Each row is a point. To make a cloud, some directions were put in groups of two or more. Within a group, all points are equally far from the middle, so they leave a hole (a ring in 2 directions, a hollow ball in 3). The other directions are filled evenly. Then the cloud was stretched, turned, moved and blurred a little. Count the holes, and give their numbers of directions, smallest first.
In the rows, zero is written as 128.

Cloud:
[[151 118]
 [139  95]
 [103 169]
 [125 128]
 [157 140]
 [121 135]
 [184 156]
 [183 153]
 [176 130]
 [148 137]
 [104 175]
 [126 110]
 [130 176]]
Holes: 0

Cloud (19 x 3):
[[ 76 143 132]
 [118 118  86]
 [114 160 163]
 [129  94  96]
 [154 101  97]
 [ 79 126 122]
 [149  98  98]
 [ 82 116 138]
 [112  91 156]
 [145 112 166]
 [128  82 152]
 [167 122 110]
 [ 95 175 138]
 [140 104  90]
 [170 100 124]
 [100 101 154]
 [167  96 134]
 [ 86 109 138]
 [115 177 116]]
Holes: 1 (3)

Cloud:
[[178 103 120 134  69 148]
 [192 108 155 154 126 119]
 [149 154 120 117  93 147]
 [134 118 138  89  94 193]
 [180 114 117 146  76 158]
 [120 127 110 209 103 144]
 [135 109 106 180 118 161]
 [185 148 112 115 123 158]
 [180 120  97 180  82 163]
 [127 134  99 114  83 130]
 [115 125 152 145  86 154]
 [195 111 151 145  77 130]
 [137 115 138 134 105 168]
 [ 98 141 166 121  88 124]
 [126 139 146 137 121 130]
 [167  77 180 142 146 112]
 [109 113 145 151  77 109]
 [141 110 152  84 119 148]
 [164  69 189 128 145 113]
 [135 146 113 138 161 146]
 [112 140 103 159 123 146]
 [164 145 112 166  92 177]
 [ 98 116 159 101 134 113]
 [148  99 143 164 124  97]
 [142 135 139 137 125 161]
 [121 152 125 106  94 118]
 [149  89 136 121 144 183]
 [140  84 152 113 132 146]
 [113  79 125 155  98 145]
 [136 120 155 177 135 152]
 [148  68 176 140 142 145]
 [107 103 107 149  72 155]
 [136 140 118 193  80 157]
 [177 108 142 147 139  94]
 [112  92 152 141 120 116]
 [163 125 136 100 102 171]
 [168 136 138 155 105 124]
 [177 104 177 141 100 114]
 [129  86 124 130  95 140]
 [190 123  98 165  63 130]
 [ 85  85 153 177 122 124]
 [139 169 117 145  83 123]
 [172  94 172 117 136 108]
 [112 133 176 100 144 157]
 [132  99 142 103 123 123]
 [158  84 129 178 150 165]
 [171 138 166 129 106 157]
 [166 141 118 127 156 119]
 [123 102 151 127 150 152]
 [159 144 183 111  86 146]
 [134 121  92 136 117 123]
 [117 158 155 168 126 129]
 [142 125 129 102 131 186]
 [168 121 126 126  93 183]
 [182 121 166 138  83 148]
 [ 96  79 152 154 128 126]]
Holes: 0

Cloud:
[[134 188 117 130 165 136 149 181]
 [112 149 124 116 174 197 132 149]
 [128 172  90  93 136 140 143 125]
 [116 117  84 105 154 167 146 181]
 [105 146 102 123 124  79 108 147]
 [ 94  68 141 118 121 104 101 137]
 [113 158  89 109 129 157  83 164]
 [122 149 189  73 132 131 128 158]
 [ 55 140 114 135 172 137 132 159]
 [109 142  90 144 133 142  94 121]
 [ 87 152  87 121 156 157 119 194]
 [147 120 126 180 146 111 138 138]
 [100 167 126 129 109  99 132 192]
 [ 95 158  91 112 155  96 126 159]
 [ 84 130 144 184 104 114 136 138]
 [123 147 106 142 144 100 111 113]
 [ 65 112 127 111 109 133 122 171]
 [114 192 133 125 139 116 118 195]
 [140  89 156  95 117 148 122  92]
 [104 123 150 137 138  80 106 117]
 [138 160 112 141 105 140 176 146]
 [129 115 158  88 113 157  86 107]
 [110 173 113 102 111 143 166 170]
 [ 67 144 165 114 123 155 116 139]
 [137 174 165 116 165 148 162 140]
 [139  98 102 147 135  86 122 142]
 [ 86  82 138 120 166 120 103 142]
 [144 140 174  87 128 179 128 155]
 [141 158 129 133  84 112 154 162]
 [110 129 149 107 125 185 152 171]
 [156 101 127 106 103 126 157 157]
 [126  88 100  86 163 139 103 101]
 [159 168 158 101 119 132  96 167]
 [137 144 143 143 131 119 126 206]
 [158 140 138  89  97 118 133 167]
 [ 87 124 101  99  92 122 142 140]
 [147 119 113  48 127 152 125 143]
 [124 111 107 122 103 145  81 130]
 [146 146 140  99  96 108 140 177]
 [122 178 128 154 102 158 110 155]
 [104 196 103 127 161 149 125 182]
 [ 81 152 105  95 149 151  90 181]
 [119  75 141 119 104 134 156 158]
 [100 106 168  66 126 125 121 155]
 [105  97 116 111 173 130 140 181]
 [ 92  67 128  88 152 136 146 118]
 [ 94 180 116 108 169 127 106 130]
 [126  80 117  65 131 111 142 123]
 [ 91 141 151 158 161  99 142 178]
 [103 106 166 129 165 117 105 144]
 [115 135 104 172 132 169 117 181]
 [140 125 127  80 111 104  90 161]
 [124 167  84 119 130 151 165 159]
 [142 124 126  63 149 110 131 103]
 [141 123 184 112 142 140 152 111]
 [ 85 119 164  71 134 165 125 140]
 [108 129 123 157 155  95 153 191]
 [ 90 144 128 112 140 179 167 169]
 [125 142 105 112 156 107 165 175]
 [139  94 110 137 152 140 164 176]
 [126 134 190 110 127 154 118 169]
 [ 95  80  67 122 146 129 117 133]
 [ 98  90  79 120 139 150 161 158]
 [101 110 137 118 180 177 129 125]
 [ 92  91 148 155 146 146 105 145]
 [102 153  86 151 146 164 129 197]
 [105  70 111 150 158 141 119 119]
 [ 79 138  95  90 133 130  80 148]
 [ 68 105  96 154 155 122 154 122]
 [103 121 134 141 152 164  88 127]
 [157 116 121 122 105 124  96 165]
 [103  80 107  80 170 117 126 135]
 [133 148 123  76 179 124 114 159]
 [160 134 150 147 108 131 117 178]
 [127 146 107 102  88 159 119 129]
 [126 127 198 121 127 131 155 139]
 [ 78 125 153  67 124 152  98 123]
 [115 132 126  85 180 113 124 166]
 [165 125 126 103 164 160 118 121]
 [134 147 129  88 156 151  82 178]
 [138 134 171 152 100 106 127 117]
 [107 166 152 121 186 124 140 155]
 [164 122 137 138 112 123 170 127]
 [113 126 190  90 124 104 121 111]
 [124 112 165 170 116 106 138 177]
 [130 147 171 105 139 160  92 175]
 [115 130 120 106 129 155  67 122]
 [101  63  87 120 155 118 127 145]
 [ 93 119  81  69 166 150 112 140]]
Holes: 3 (2, 2, 4)
